Rows are points. The ring and each string are closed loops that go straight from each point to the next, and from the last back to the first. Before rounding, they use only three directions, however many columns there are. How many times does the string pass through the ring? Passing back the other way cancels.

Ring (9 x 3):
[[ -9  -7 -16]
 [  6  10  -8]
 [  4  25   7]
 [-12  23  18]
 [-34   7  26]
 [-53 -16  22]
 [-60 -29  10]
 [-50 -32 -10]
 [-35 -25 -17]]
String (12 x 3):
[[-17  14 -11]
 [ -8  19 -15]
 [  9  29 -16]
 [ 23  32   0]
 [ 27  28  20]
 [  7  50  10]
 [-19  37   4]
 [-26   8   4]
 [-11   5  17]
 [ 16  24  28]
 [ 28  43  11]
 [  3  37 -16]]
Times through: 1

Ring (8 x 9):
[[ 13  14 -16  11  13  15  -3   6 -16]
 [ -3  30  -1   2  11   5   4  -2  -3]
 [-18  26  10   0   5  -9   2 -11   7]
 [-24   8  17   0   0 -20  -7 -15   7]
 [-15 -25  11   7  -2 -22 -24 -13  -7]
 [ -4 -36  -1  14   0 -15 -27  -7 -15]
 [ 12 -29 -22  22   6   2 -20   3 -22]
 [ 17 -12 -24  20  11  12 -13   7 -23]]
String (22 x 9):
[[ 14 -21   3   4   7   2 -28   2 -30]
 [ 18 -44  -5  12   5   0 -37   3 -36]
 [  5 -60 -21  29  -1 -12 -33  -3 -23]
 [  1 -53 -11  22  -1 -15 -33  -5 -21]
 [  3 -47   2  12   0 -14 -36  -5 -25]
 [  7 -19  12  -1   5  -4 -29  -2 -26]
 [ -4 -12  -3  11   4  -8 -15  -5 -10]
 [-14 -31 -14  24  -2 -19 -16 -11  -1]
 [-13 -52 -12  26  -5 -24 -27 -11  -8]
 [-10 -47 -15  26  -3 -20 -24  -9  -8]
 [ -8 -22 -15  21   2 -11 -13  -7  -5]
 [  0 -17  -5  12   4  -5 -18  -3 -14]
 [  9 -20   1   6   6  -1 -25   0 -25]
 [ -1 -15 -15  19   5  -5 -12  -3  -9]
 [  4 -27 -30  29   5  -1 -13   0 -13]
 [ 19 -40 -45  38   8   9 -18   7 -24]
 [ 25 -30 -23  20  10  12 -25   9 -34]
 [ 16 -16  -7   9   9   6 -22   4 -27]
 [ -2  -8 -15  18   6  -3  -8  -3  -7]
 [  3 -21 -39  35   6   1  -6   1  -8]
 [  2 -20 -31  29   6   0  -9   0 -10]
 [  2 -11  -8  13   6  -2 -14  -2 -14]]
Times through: 1
String (13 x 9):
[[ 22   9  -7   4  15  19 -12   9 -28]
 [ 15  13   0   0  13  13 -11   5 -22]
 [ 15  39   1  -5  17  21   1   7 -18]
 [ -3  45  -8   5  14  10  14  -1   2]
 [-13  30 -15  14   9   0  14  -6  10]
 [ -9  19 -11  12   8  -1   5  -5   3]
 [ -8  23 -16  15   9   2   9  -4   5]
 [ -5   8 -15  16   7  -1   0  -4  -1]
 [  7   6  -6   7  10   6  -9   1 -15]
 [ 21   3  -4   3  13  15 -16   8 -29]
 [ 27   1 -21  13  15  22 -12  12 -30]
 [ 23   1 -37  24  15  22  -3  11 -22]
 [ 27   6 -29  17  17  25  -6  13 -27]]
Times through: 1

Ring (9 x 14):
[[ 39  -1   2  -9   5  -5   3  -6 -10 -22 -21 -12 -16   5]
 [ 36  22  21 -13  13  -7  -6 -15 -15 -22 -15 -14 -23   3]
 [ 17  32  30  -6  13  -2 -11 -19 -20 -10  -4 -11 -20   6]
 [ -4  24  25   5   4   6 -10 -15 -21   4   3  -5 -10  11]
 [-27 -14  16  17 -12  15  -3  -5 -20  21   3  10  11   8]
 [-29 -36  14  17 -17  15   1  -1 -19  23  -3  18  18   3]
 [-17 -56   6  12 -20  12   6   4 -15  16 -14  20  20  -3]
 [  9 -49  -7   5 -15   6  10   6 -10  -1 -22   9  10   0]
 [ 29 -27 -10  -2  -6   0   9   2  -7 -14 -23  -4  -3   5]]
String (21 x 14):
[[ 25  24  -9   4   3   2   2  -6  -9 -12  -5 -21 -17  23]
 [ 16   9  19  -3   5   0  -5 -12 -17  -8 -10  -6 -12   5]
 [ 15   7  47 -14  12  -5 -12 -21 -24 -10 -13   3 -14 -11]
 [ 23  31  60 -20  22  -9 -19 -29 -27 -17 -11  -3 -26 -12]
 [ 31  50  52 -20  26 -10 -19 -30 -25 -22  -7 -13 -33  -3]
 [ 31  48   5  -2  13  -2  -5 -14 -12 -18  -3 -26 -27  23]
 [ 18  18 -13   8  -1   5   3  -3  -8  -7  -4 -18 -12  25]
 [ 18   5  16  -3   4   0  -3 -10 -16  -9 -11  -5 -11   4]
 [ 27   1  46 -19  14  -9 -11 -20 -23 -18 -20   3 -17 -16]
 [ 52  14  37 -28  20 -16  -8 -20 -18 -34 -27 -10 -29 -12]
 [ 41  -3  30 -21  12 -11  -5 -15 -17 -26 -26  -3 -19 -12]
 [ 45  -9  17 -19   9 -10   0 -10 -13 -28 -28  -6 -18  -8]
 [ 52 -11  -5 -14   5  -9   7  -3  -7 -30 -29 -13 -17   2]
 [ 50  -6 -33  -2  -3  -3  14   6   0 -27 -24 -22 -15  20]
 [ 31  -1 -33   8  -7   4  12   6  -1 -14 -13 -20  -9  26]
 [ 18 -12   7  -2  -2   1   2  -5 -13  -9 -16  -2  -5   3]
 [ 28 -19  32 -16   6  -7  -4 -12 -18 -17 -25   6 -10 -15]
 [ 49  -5  25 -23  13 -13  -3 -13 -15 -31 -30  -6 -21 -12]
 [ 58  17  12 -21  16 -13  -1 -13 -11 -36 -25 -19 -29   1]
 [ 50  22  29 -23  19 -13  -7 -19 -16 -32 -22 -14 -30  -5]
 [ 47  39  12 -13  17  -9  -5 -16 -12 -29 -13 -24 -31  12]]
Times through: 3

Ring (9 x 14):
[[ 47  -4 -16  -3  -3   7   7 -25  15 -13 -11 -10   0  23]
 [ 33  12 -25 -13  -2  13 -12 -23  10  -4  -5  -3  -7   7]
 [ 18  19 -21 -12  -1   5 -25 -10   1   1   2   3 -11  -4]
 [  5  22  -8  -6   4 -10 -28   8 -10   2  10   5 -10  -9]
 [  2  24   3  -4  11 -20 -19  18 -13   0  15   0  -1  -3]
 [  9  23  11  -3  17 -24  -2  20 -11  -5  16  -9  10   9]
 [ 22  14  14  -1  17 -23  14  13  -4 -11  11 -16  16  22]
 [ 40  -3   7   4   8 -14  20  -3   6 -17  -1 -17  12  31]
 [ 48 -10  -5   4  -1  -3  16 -17  13 -17  -9 -14   5  30]]
String (30 x 14):
[[ 20  23 -17 -14   6   3 -15  -8   2  -1   4  -2  -3   2]
 [ 11  44 -26 -29  13  11 -22 -10   1   6   9  -1  -1  -7]
 [  5  48 -28 -31  13  11 -30  -7  -2   9  11   2  -4 -13]
 [ 10  45 -22 -28  15   7 -20  -6  -1   6  11  -3   1  -6]
 [  1  47 -27 -28  10   9 -36  -4  -5  11  12   6  -8 -18]
 [  7  10 -18  -1  -9  -4 -42  -1  -8   3   3  14 -23 -16]
 [ 18  -6  -9  10 -13 -10 -30  -1  -5  -4  -1   9 -21  -4]
 [ 22  11 -10  -5   2  -4 -12  -5   0  -5   2  -2  -4   6]
 [ 22  36 -25 -27  12  13 -11 -16   6   1   4  -6   2   2]
 [ 27  35 -36 -31   7  23 -15 -27  11   2  -1  -4  -2   0]
 [ 35  15 -36 -19  -5  23 -16 -32  14  -2  -9  -1 -10   4]
 [ 36  -9 -18   4 -12   4 -14 -20   8  -9 -10   1 -14   9]
 [ 31  -7  -8   7  -7  -6  -9  -9   3 -10  -5  -1  -9  11]
 [ 36   7 -13  -7   2   3   2 -16   9  -9  -4  -9   2  17]
 [ 49  16 -20 -20  10  16  19 -29  20 -11  -7 -20  13  28]
 [ 38   6 -10  -6   5   1   8 -14   9 -11  -3 -12   5  21]
 [ 30  -2  -4   4  -1  -9  -3  -5   2 -10  -2  -5  -3  14]
 [ 45 -25  -1  17 -12 -10   4 -12   8 -17 -11  -6  -7  24]
 [ 60 -28  -3  14  -9  -3  23 -23  17 -23 -16 -15   2  38]
 [ 48 -23  -2  14  -9  -8  10 -15  10 -19 -11 -10  -2  28]
 [ 38 -19  -1  15 -10 -11  -1  -8   5 -15  -8  -4  -7  19]
 [ 33   9  -7  -6   6  -3   5  -9   6 -10   0 -11   5  18]
 [ 44  15 -14 -16  11   9  18 -22  15 -11  -4 -19  14  27]
 [ 59   2 -23 -14   2  19  22 -38  25 -15 -14 -19   9  33]
 [ 56 -11 -25  -4  -9  17   7 -37  21 -14 -18 -10  -4  25]
 [ 53  21 -39 -30   6  34  11 -46  27  -8 -12 -16   7  23]
 [ 42  27 -37 -31   7  29   1 -38  20  -4  -7 -12   4  14]
 [ 36  16 -37 -20  -4  24 -16 -33  15  -2  -9  -1 -10   4]
 [ 26  -2 -16   2 -10   0 -22 -12   2  -5  -5   4 -16   2]
 [ 24   5  -9   0  -2  -5 -13  -5   0  -6   0  -1  -7   6]]
Times through: 3
String (28 x 14):
[[-11  34   7  -5  15 -27 -28  30 -21   5  23   4  -2 -12]
 [ 15  -6   6  15  -5 -24 -19  12 -10  -7   4   4 -12   3]
 [ 18   7   2   3   4 -17  -9   7  -5  -7   6  -3  -2   8]
 [ 11  42   5 -20  28 -15   7  14  -6  -3  19 -16  21  12]
 [ 10  43  14 -18  34 -22  15  21  -8  -5  23 -20  28  17]
 [ 15  20  21  -1  22 -30  14  22  -9 -10  17 -16  19  20]
 [ 24 -11  11  17  -2 -25  -3  10  -5 -12   2  -3  -3  15]
 [ 27   1   4   6   4 -16   1   3  -1 -11   3  -8   2  16]
 [ 30  13   4  -5  14 -12  15   0   3 -11   5 -16  14  23]
 [ 43  12  10  -8  22 -12  39  -3  10 -18   4 -29  29  41]
 [ 48 -13   9   9   5 -14  27  -7   9 -21  -5 -19  13  38]
 [ 41 -24   4  19  -9 -16   5  -6   4 -17  -8  -6  -5  24]
 [ 46 -23   0  15  -8 -10  10 -12   9 -18 -10  -9  -2  28]
 [ 60 -22  -8   7  -7   2  22 -27  19 -21 -16 -16   3  37]
 [ 44 -20  -7  12 -11  -4   2 -17  10 -15 -12  -5  -7  22]
 [ 36  -4  -9   2  -3  -2  -1 -13   7 -11  -5  -6  -3  17]
 [ 39  15 -18 -16   7  10   7 -22  13  -8  -4 -13   6  19]
 [ 46  28 -34 -32  11  28  10 -38  22  -6  -7 -17  10  20]
 [ 43  31 -40 -35   9  32   2 -40  22  -3  -7 -13   6  14]
 [ 31  23 -23 -20   7  12  -5 -20  10  -3  -1  -8   2  10]
 [ 26  15 -14  -9   4   1  -8 -10   4  -5   1  -5  -1   8]
 [ 23  30 -20 -22  11   8  -8 -13   5  -1   4  -7   3   5]
 [ 14  39 -32 -28   7  16 -28 -16   3   7   5   2  -7 -10]
 [  9  20 -21  -9  -4   1 -37  -4  -5   4   4  10 -18 -14]
 [ 17  -8  -4  14 -12 -15 -28   3  -7  -5   0   9 -20  -3]
 [  0  11  -8   5  -7 -15 -43  11 -14   3   8  14 -22 -17]
 [ -8  29  -5  -6   5 -16 -39  18 -17   7  16  10 -13 -18]
 [ -8  47  -3 -19  20 -14 -25  20 -15   7  23   0   3 -12]]
Times through: 3

Ring (10 x 14):
[[ -2 -10  17   7  35  -3   2  16  16  12  16  -3 -15  19]
 [  0  -4  10   8  25  -1  -3  12  13   3  20   5 -20  21]
 [ -1   4 -10  11   9   2 -12   0  14  -4  13  16 -19  17]
 [ -7  10 -28  14  -2   7 -20 -10  16  -2   0  19 -12   6]
 [-15  15 -41  19  -7  12 -25 -18  22   8 -19  13   0 -10]
 [-19  12 -43  20  -4  12 -25 -19  25  17 -29   7   8 -18]
 [-20  -1 -36  17  12   7 -20 -13  28  28 -31  -1  16 -19]
 [-18  -8 -27  15  22   3 -16  -7  28  30 -27  -4  16 -14]
 [-12 -17  -6  10  36  -3  -6   5  25  29 -11  -8   8  -1]
 [ -6 -16  12   7  40  -5   1  14  20  22   5  -8  -4  11]]
String (28 x 14):
[[-13   4   4  14  22   8  -3   6  21  22  -8 -11  -4  -4]
 [-14 -10  12  12  39   2   2  12  24  35 -11 -20   5  -5]
 [-16 -23  -5  10  44  -5  -4   7  29  40 -19 -16  17  -8]
 [-14 -26 -29  10  35  -8 -15  -4  29  31 -21  -1  19  -6]
 [-14 -20 -36  11  25  -5 -19  -8  28  25 -20   5  16  -5]
 [-13  -5 -23  13  17   2 -15  -5  23  19 -13   3   5  -4]
 [-18   7 -16  17  13  10 -12  -5  24  24 -21  -6   5 -14]
 [-26  12 -34  22   5  15 -19 -16  29  33 -42  -9  18 -31]
 [-28   6 -58  22  -1  12 -30 -26  32  31 -49   2  26 -33]
 [-19  -5 -60  17   4   3 -31 -24  29  21 -34  13  20 -18]
 [-15  -9 -51  14   9   0 -27 -18  27  17 -23  14  14  -9]
 [-12  -2 -25  14  14   3 -16  -7  23  16 -12   6   3  -3]
 [-14   6 -15  16  12   8 -12  -4  22  19 -14  -2   1  -7]
 [-20  10 -21  19   9  12 -14  -9  25  26 -27  -6   8 -18]
 [-26   3 -38  20  11  11 -20 -16  31  36 -43  -8  23 -30]
 [-22 -16 -48  15  21  -1 -24 -16  33  35 -38   0  28 -21]
 [-22 -23 -39  14  31  -3 -19 -10  34  41 -37  -6  30 -20]
 [-19 -18 -16  13  36  -1  -9   0  30  40 -27 -14  21 -15]
 [-12 -34 -19   7  45 -12 -11   2  29  33 -15  -4  18   0]
 [ -9 -24 -14   8  36  -8 -10   3  24  23  -5   1   7   6]
 [ -8 -15  -9   9  30  -4  -9   4  22  19  -3   0   1   6]
 [-11  -1   4  12  26   4  -3   7  20  21  -4  -9  -4   0]
 [-10  -3  26  11  37   4   7  18  19  26   1 -20  -8   3]
 [ -4 -20  26   5  49  -7   7  22  19  24  12 -14  -8  16]
 [  0 -33  21   1  56 -15   5  23  19  21  18  -7  -6  24]
 [ -1 -30  15   3  51 -13   2  19  19  20  15  -5  -5  21]
 [ -4 -22  -3   6  37  -9  -6   9  21  17   5   2  -2  14]
 [ -8  -9 -10  11  24  -1 -10   2  21  16  -3   2  -1   5]]
Times through: 4

Ring (10 x 14):
[[ 34 -12   2  -2 -39  -9  34 -15  23   9  -3  -1 -39 -19]
 [ 23   3  11   6 -37  -6  28  -6  31   6   3   0 -35 -10]
 [  1  16  11   9 -27   0  20   0  31   1   8   3 -25  -3]
 [-24  22   1   3 -13   5  14  -1  22  -4  11   5 -13   0]
 [-41  19 -13  -5   3   8   8  -8   2  -8   7   7  -2  -7]
 [-38  10 -18  -7  10   7   6 -13 -16  -8  -3   7   2 -19]
 [-23  -1 -17  -6  10   3   7 -18 -27  -7 -13   7  -1 -31]
 [ -3 -12 -16  -6   2  -2  12 -23 -28  -2 -19   5  -9 -39]
 [ 24 -24 -14 -10 -19  -9  27 -27 -12   5 -17   1 -26 -37]
 [ 34 -23  -9 -10 -31 -11  34 -25   5   8 -12  -1 -35 -30]]
String (11 x 14):
[[-20   6 -12  -6  -6   3  15 -13   0  -3   0   5 -11 -15]
 [-18   8  -5   2   0   3   9 -10  -8  -5  -6   6  -7 -22]
 [-12   0 -12  -5  -4   1  14 -16  -9  -3  -7   5 -11 -23]
 [  0  -3  -2   6   0  -2   8 -14 -22  -3 -18   6 -10 -37]
 [ 16 -20  -7   3   3  -6   9 -23 -41  -1 -32   5 -11 -54]
 [  9 -27 -27 -19  -5  -6  23 -33 -29   2 -21   2 -17 -42]
 [ -4 -12 -22 -15  -7  -2  21 -24 -13   0  -9   3 -15 -28]
 [ -8  -2  -9  -2  -3   0  13 -15 -13  -3 -10   5 -11 -28]
 [-29  14  -1  12  17   6  -6  -6 -29 -11 -15  10   6 -32]
 [-58  20 -21  -9  17  11   2 -10 -14 -12   4   9   9 -11]
 [-60  13 -38 -28   5  11  17 -18   3  -7  16   5   0   3]]
Times through: 2

Ring (6 x 14):
[[ 14   9  -1  14   3 -15 -19 -32   3  -4  37   5  11  25]
 [-12   9   0 -18   1   8 -18 -26   3   4  24  10   8   0]
 [-30  18  10 -28   1  26 -17  -4  11  -7  -4  13  -6 -12]
 [-28  26  14 -20  -1  22 -17  14  12 -32 -30  14 -18 -11]
 [ 13  12  -5   6  -5 -18 -18  -9 -10 -43  -9  10  -6  10]
 [ 22  10  -4  20  -1 -25 -19 -24  -5 -26  20   6   5  25]]
String (24 x 14):
[[  0  24   8   9  -1  -5 -18   7   6 -45 -20  10 -15  11]
 [ 31   8 -14  15  -9 -36 -18 -12 -22 -58 -13   9  -6  16]
 [ 30   2 -18   8  -9 -34 -18 -26 -25 -41   5   8   3  14]
 [  9  10  -4   2  -3 -13 -18 -18  -6 -25   8   9   1  11]
 [  8  19   7  19   4 -11 -19 -12  10 -22  13   7  -1  24]
 [ 18  19   8  34   7 -19 -20 -19  13 -17  29   4   4  38]
 [ 38   2 -11  30   1 -39 -20 -45  -9 -11  49   3  18  38]
 [ 14   5  -7   3  -2 -17 -19 -30  -8 -14  24   7   9  15]
 [ -1  14   3   0   1  -2 -18 -17   4 -14  13   9   1  11]
 [ -6  19  14  10   9   5 -19 -19  21   4  32   6   6  22]
 [ 15  -6 -15  -6   0 -16 -19 -56 -12  17  60   6  26  15]
 [  9  -5 -16 -17  -4 -12 -18 -46 -18   4  38   8  18   3]
 [ -8  13   4  -8   1   4 -18 -16   5 -10  12  10   1   5]
 [-25  18  12 -16   5  21 -18 -12  17   4  14  11   1   0]
 [-33  12   6 -38   2  29 -17 -16   9   9  11  13   2 -15]
 [-19   8  -3 -34  -4  15 -17 -17  -5  -7   2  13   1 -15]
 [-15  15   4 -18  -1  11 -17  -9   3 -16  -1  12  -4  -4]
 [-28  25  16 -15   3  23 -17   5  18 -16 -10  12 -11  -4]
 [-56  39  33 -27   6  50 -16  32  36 -21 -38  16 -26 -17]
 [-54  40  32 -25   4  47 -16  36  33 -31 -47  17 -30 -17]
 [-36  29  16 -26  -3  28 -16  26  12 -43 -49  17 -26 -19]
 [-18  22   6 -20  -6  11 -16  16  -1 -50 -43  15 -22 -14]
 [  0  12  -4 -11  -6  -5 -17  -7  -9 -36 -13  12  -7  -2]
 [ -3  17   3  -4  -2  -2 -18  -5   1 -30  -8  11  -7   4]]
Times through: 5

Ring (8 x 14):
[[ 31   2  31  23 -13  -5  -3  17   2 -17   4 -15  -1   7]
 [ 31  -3  31   3  -2   0  15  28   5  -3   6  -3  -1 -16]
 [ 11 -10  10 -21  11   7  25  26   4  16   6  10   0 -36]
 [ -9 -12 -12 -30  15  11  21  15   0  24   5  14   1 -39]
 [-24  -9 -28 -26   9  11   8  -6  -2  17   4  10  -3 -24]
 [-23   0 -28  -6  -8   6  -8 -29   1  -6   3  -3 -12   5]
 [ -6   6  -9  16 -19  -1 -17 -28   2 -23   2 -14 -13  23]
 [ 13   6  11  26 -20  -5 -16 -10   2 -25   3 -19  -7  23]]
String (29 x 14):
[[-26 -21 -31 -41  29  16  19  28 -12  50   4  21  15 -54]
 [-17 -12 -21 -22  12  10   8  10  -6  24   3   9   5 -28]
 [ -4  -6  -7  -8   2   5   4   6  -2   8   4   1   0 -14]
 [-10   1 -13 -10  -7   5   4 -21   7  -9   5   0 -16  -3]
 [-33   2 -39 -20  -7   9   0 -44   7  -8   4   4 -22   0]
 [-45  -6 -51 -24   3  12  -6 -31  -4  12   2   7  -8 -10]
 [-41 -10 -47 -23   9  12  -6 -15  -9  22   2   7   2 -16]
 [-19 -10 -23 -14   8   9  -1   5  -8  20   2   4   6 -19]
 [ -8  -2 -11  -9  -2   6   4  -9   3  -1   4   1  -8  -9]
 [-16   0 -20 -18  -3   8   8 -23   7  -4   5   5 -17  -9]
 [-30 -10 -34 -39  13  14  17 -10   1  22   5  17  -8 -34]
 [-25 -22 -30 -48  30  18  26  27  -9  51   4  24  12 -60]
 [ -6 -16  -9 -30  20  11  21  31  -6  35   5  15  10 -46]
 [  4  -8   2 -14   6   6  14  16   0  12   5   5   1 -25]
 [  8  -2   7 -11  -1   4  15   4   7  -2   6   3 -10 -16]
 [ 21  -1  20 -12  -2   3  25   8  14  -8   8   4 -15 -21]
 [ 41  -7  42  -8   5   1  32  44   9   5   8   4   0 -34]
 [ 39  -8  40   2   5   0  21  49   2   8   6  -1   8 -28]
 [ 34  -9  34   5   5   0  13  48  -3  11   5  -3  13 -24]
 [ 13  -4  11   1  -1   2   6  16   0   1   4  -3   1 -11]
 [ 19   2  18   4 -10   0   9   2   9 -15   6  -5 -12  -3]
 [ 34   2  34   7 -10  -2  15  14  12 -18   7  -6 -11  -6]
 [ 46  -2  47   6  -4  -3  23  35  10  -9   7  -4  -4 -18]
 [ 36 -10  36  -2   8   1  22  51   0  13   6   2  10 -32]
 [ 18 -10  17  -7   9   4  15  37  -3  16   5   3   9 -29]
 [  7  -4   5  -5  -1   4   8   8   2   1   5   0  -3 -13]
 [  6  -1   5 -15  -2   5  18  -2  10  -4   6   4 -14 -17]
 [ -3  -7  -5 -33  10  10  30   5   9  13   7  15 -11 -37]
 [-17 -16 -20 -42  23  15  27  20  -2  37   5  21   4 -52]]
Times through: 5
String (25 x 14):
[[-21  -8 -25 -34  10  13  19  -8   4  16   5  15  -9 -31]
 [ -5  -3  -8 -21   1   8  17  -8   8   1   6   7 -14 -20]
 [  2  -6   0 -14   4   6  14   9   3   7   5   5  -4 -22]
 [  9 -15   7 -25  19   9  26  40  -3  30   6  13  10 -46]
 [ 19 -12  19 -26  16   8  35  39   5  22   7  14   2 -47]
 [ 17  -3  16 -15   1   4  25  10  11  -2   7   6 -12 -24]
 [ 11  -2   9  -8  -3   3  15   4   8  -5   6   1 -10 -14]
 [ 11 -11  10 -11  10   5  15  32  -3  18   5   5   8 -30]
 [  7  -6   5 -10   3   5  13  15   2   7   5   3  -1 -20]
 [  4  -7   2  -9   4   5  10  14   0   9   5   2   1 -20]
 [ -3 -16  -6 -25  19  10  19  33  -6  33   4  12  12 -42]
 [-24 -19 -28 -47  27  17  27  20  -5  43   5  24   6 -56]
 [-32 -15 -37 -40  20  16  15   5  -6  36   4  18   4 -42]
 [-22   0 -26 -20  -4   8   6 -31   8  -5   5   5 -19  -7]
 [ -4   1  -7  -5  -7   4   3 -15   6  -9   4  -2 -13  -2]
 [-15  -6 -19  -5   1   6  -7  -3  -6   9   2  -1   2  -7]
 [ -7   0 -10   0  -8   3  -4 -15   2  -8   4  -5  -9   3]
 [ -7  -3 -11   3  -5   3  -8  -4  -4   0   3  -6  -1   0]
 [-20   2 -25  11 -14   2 -22 -27  -4 -11   1 -12  -6  19]
 [-25  10 -30  12 -25   1 -25 -57   5 -31   2 -15 -23  35]
 [-14   9 -18   3 -21   2 -10 -47  10 -29   4  -9 -26  21]
 [ -4   0  -7  -2  -7   3  -1 -11   3  -7   4  -4  -9  -1]
 [-22  -6 -26  -9   1   7  -6 -10  -5   9   2   0  -1  -7]
 [-47 -10 -54 -30  10  14  -2 -21  -8  24   2  11  -2 -20]
 [-29  -4 -33 -30   3  12  11 -26   5   6   5  11 -16 -18]]
Times through: 4
